Each row is a point. Each copy is the shape, with its points in the same order, turned, moved and blurred by noise. Some copies are also mirrored. Which?

Shape:
-57	-1
43	-26
30	19
-38	15
-4	-2
52	9
-76	-53
Copy 1:
-27	31
11	-67
40	-28
-2	32
3	-11
44	-58
-71	19
Copy 1 is: only turned
Copy 2 (7 x 2):
38	-43
-32	34
17	47
43	-20
15	4
-3	63
6	-82
Copy 2 is: mirrored

Shape:
15	41	-2
-83	0	21
34	-53	22
21	8	-4
-36	55	58
79	9	6
9	26	-1
45	-36	-22
Copy 1:
-20	1	-45
41	56	28
51	-63	-19
-4	-26	-28
27	63	-53
-10	-66	-70
-10	-1	-27
5	-74	-10
Copy 1 is: only turned
Copy 2 (8 x 3):
-39	-21	21
-45	34	-72
47	-23	2
-16	-17	14
-66	-32	-54
12	-52	46
-34	-17	10
37	-7	40
Copy 2 is: only turned
Copy 3:
6	39	-35
5	31	72
-55	-44	-13
-6	7	-30
-28	85	28
-34	-1	-79
-1	29	-17
-8	-47	-43
Copy 3 is: mirrored

Shape (7 x 4):
4	-50	-26	62
61	-31	0	25
-14	46	-22	61
-19	-32	24	8
30	-24	3	-54
19	69	15	-56
-39	6	-13	-16
Copy 1 (7 x 4):
18	-65	49	-30
-47	-53	57	8
38	25	55	-4
-28	-21	5	-50
-68	-32	-22	14
-57	59	-14	39
4	7	-26	-16
Copy 1 is: mirrored
Copy 2 (7 x 4):
-30	-22	74	0
0	-41	40	57
15	61	51	11
-15	-14	-5	-15
-41	-23	-35	60
14	50	-57	79
-38	41	-12	5
Copy 2 is: only turned
Copy 3:
91	4	-17	27
61	-13	48	48
46	82	8	0
23	12	-24	61
-21	-37	28	40
-63	40	56	21
-12	26	-26	12
Copy 3 is: only turned
Copy 4, 7 rows:
-69	25	35	21
-7	10	76	21
-28	24	-15	83
-25	-34	6	3
45	-11	27	-24
91	-18	-20	43
5	-7	-37	7
Copy 4 is: mirrored

Shape (12 x 6):
36	13	-5	6	13	50
-7	-3	-31	42	24	-33
-17	26	16	53	18	25
27	40	49	-13	8	18
30	-28	9	42	20	-16
-7	-25	10	-8	-5	4
-24	-26	1	12	-13	-8
-66	16	11	46	44	29
-21	-38	-39	-6	2	-52
2	-48	28	-40	-3	74
81	3	55	-37	20	29
52	-3	42	-36	46	53
Copy 1:
-42	31	-19	-17	35	12
-6	-36	6	-25	-36	20
-25	-31	20	-13	32	-9
7	20	1	-22	79	36
12	-17	-37	-31	1	0
20	18	-4	12	5	6
27	4	12	10	-12	-8
-27	-55	35	39	27	-6
33	1	6	11	-64	32
-1	66	-36	55	42	-12
12	50	-60	-27	78	45
-14	35	-59	14	76	41
Copy 1 is: only turned
Copy 2:
1	5	55	25	-22	3
23	6	-34	16	11	47
50	-4	10	3	30	-4
20	-4	33	-34	-45	-24
31	50	-19	18	-20	23
-21	30	-18	-8	1	-7
-12	26	-23	-4	23	5
44	-25	-7	32	60	-27
-33	26	-61	5	13	51
-53	45	30	34	-12	-60
1	28	39	-5	-90	-30
-7	0	33	28	-75	-50
Copy 2 is: only turned
Copy 3, 12 rows:
42	36	7	16	42	-4
29	-18	-23	-21	0	-50
64	12	14	-33	-6	-8
29	42	-19	5	0	47
21	10	-29	-42	37	-24
-17	8	1	-12	13	-9
-10	-10	13	-28	-8	-19
61	24	49	-18	-55	-42
-34	-39	-34	-15	-2	-51
-35	61	52	-2	29	8
6	78	-40	9	43	43
11	95	-12	11	24	18
Copy 3 is: only turned
